Every row gives one point. Each copy is the shape, with its points in the same order, turned, moved and blurred by noise. Say if it was mirrored as well.
In the rows, zero is written as 128.

Shape (6 x 2):
[[112 186]
 [168 141]
 [170 104]
 [122 149]
 [179 117]
 [ 71  97]]
Copy 1 (6 x 2):
[[110 195]
 [169 153]
 [174 117]
 [122 158]
 [181 130]
 [ 75 104]]
Copy 1 is: only turned
Copy 2 (6 x 2):
[[182 130]
 [125 177]
 [ 88 153]
 [141 128]
 [ 96 170]
 [115  63]]
Copy 2 is: mirrored
Copy 3 (6 x 2):
[[138  70]
 [163 138]
 [142 173]
 [127 110]
 [157 168]
 [ 54 125]]
Copy 3 is: mirrored
Copy 4 (6 x 2):
[[146 182]
 [ 78 161]
 [ 59 130]
 [125 148]
 [ 56 144]
 [150  80]]
Copy 4 is: mirrored

Shape (10 x 4):
[[125 118  88 153]
 [110  79 112 115]
 [145  82 112  95]
 [100  80  87  89]
 [ 97 105  86 128]
 [129 129 102  86]
 [108 204 117 105]
 [ 85 118 247 159]
 [ 93 139 131 150]
 [152  80  96 159]]
Copy 1 (10 x 4):
[[114 185 143 136]
 [126 162 184  96]
 [160 159 164  95]
 [131 181 178  68]
 [102 184 161 103]
 [138 162 123  74]
 [ 85 144  64  86]
 [ 77  31 167 147]
 [ 77 143 134 124]
 [146 185 170 152]]
Copy 1 is: mirrored
Copy 2 (10 x 4):
[[ 91 160 124 144]
 [ 86  98 124 133]
 [ 94  90 142 105]
 [ 77  95 103 121]
 [ 75 123 107 136]
 [128 125 118  92]
 [162 180  85 101]
 [216  90 115 228]
 [130 143 100 158]
 [ 89 117 176 150]]
Copy 2 is: mirrored

Shape (14 x 8):
[[158 159  64 125 189 179  71 110]
 [123 140 143 122 120 172 132 203]
 [180  80 161 166 168 106  95 142]
 [175 108  68 164 152 181 167 118]
 [171  80 160  97 103 105  72 169]
 [ 92  70 139  63 104  91  79 104]
 [178 144  79  76 154 101 106 111]
 [160 183  55  89 142 183  91 135]
 [102  96  85 145 127  90 105 209]
 [ 89 142 124 161 133 118 157 182]
 [143  99 144 150 113 191 174 144]
 [107 161  55 114  92 132 142 121]
 [173 145 121 149  95 146 118 161]
 [146  96 152 104  99 155 168 136]]
Copy 1 (14 x 8):
[[192 138  98  69 111 145 173  53]
 [ 90 123  87  80 176 172 132 144]
 [160  70  78 158 151  98 153 132]
 [ 90  85 111  97 119 122 193  47]
 [143  88  56  94 131  84 114 187]
 [152  95 112  82 114  73  33 142]
 [160 155 109  68 119  56 153 101]
 [147 167 104  31 108 144 174  86]
 [ 94 146  29 133 138 116  87 107]
 [ 74 148 103 141 167 149 105 107]
 [ 66  62 128  97 148 150 150 115]
 [ 82 173 129  74  86 124 116  83]
 [100 123  92 105 115 136 171 146]
 [ 77  74 133  76 150 108 125 143]]
Copy 1 is: only turned
Copy 2 (14 x 8):
[[117 194 158 150 172 140  61 173]
 [ 84  64 150 121 140 190 127 155]
 [107 100 194  83 112  75 102 106]
 [141  91 124 182 152  88  79 168]
 [100 103 152  40  90 142 113 140]
 [116 141  82   7 149 137 131 100]
 [161 163 147  85 155 125 109 198]
 [124 172 132 137 148 178  83 215]
 [ 51 110 134 106 137 108 180 158]
 [ 91  86 141 145 164 132 188 134]
 [121  41 121 152 138 138  92 126]
 [148 144  74 148 148 144 159 169]
 [123 100 149 135  86 148 116 155]
 [143  54 118  96 140 149 112 137]]
Copy 2 is: only turned
Copy 3 (14 x 8):
[[171 134 111  45 170  94 134  75]
 [170 130  88  99  84 171 167 164]
 [138  64 157 143 143 102 187 138]
 [107 172 156  74 171 152 189 113]
 [131  71 103 165 137 121 114 189]
 [ 95  63 130 133 102 138  48 143]
 [128 147 127  91 147  62  93 137]
 [167 167  78  53 161 112 105 109]
 [ 76  91  51 131  92 125 172 129]
 [121 145  99 132  58 156 169 109]
 [140 150 158 110 126 209 170 146]
 [104 190  91 106 116 146  93  98]
 [157 152 102 148 147 145 149 145]
 [122 140 157 123 121 182 126 176]]
Copy 3 is: mirrored
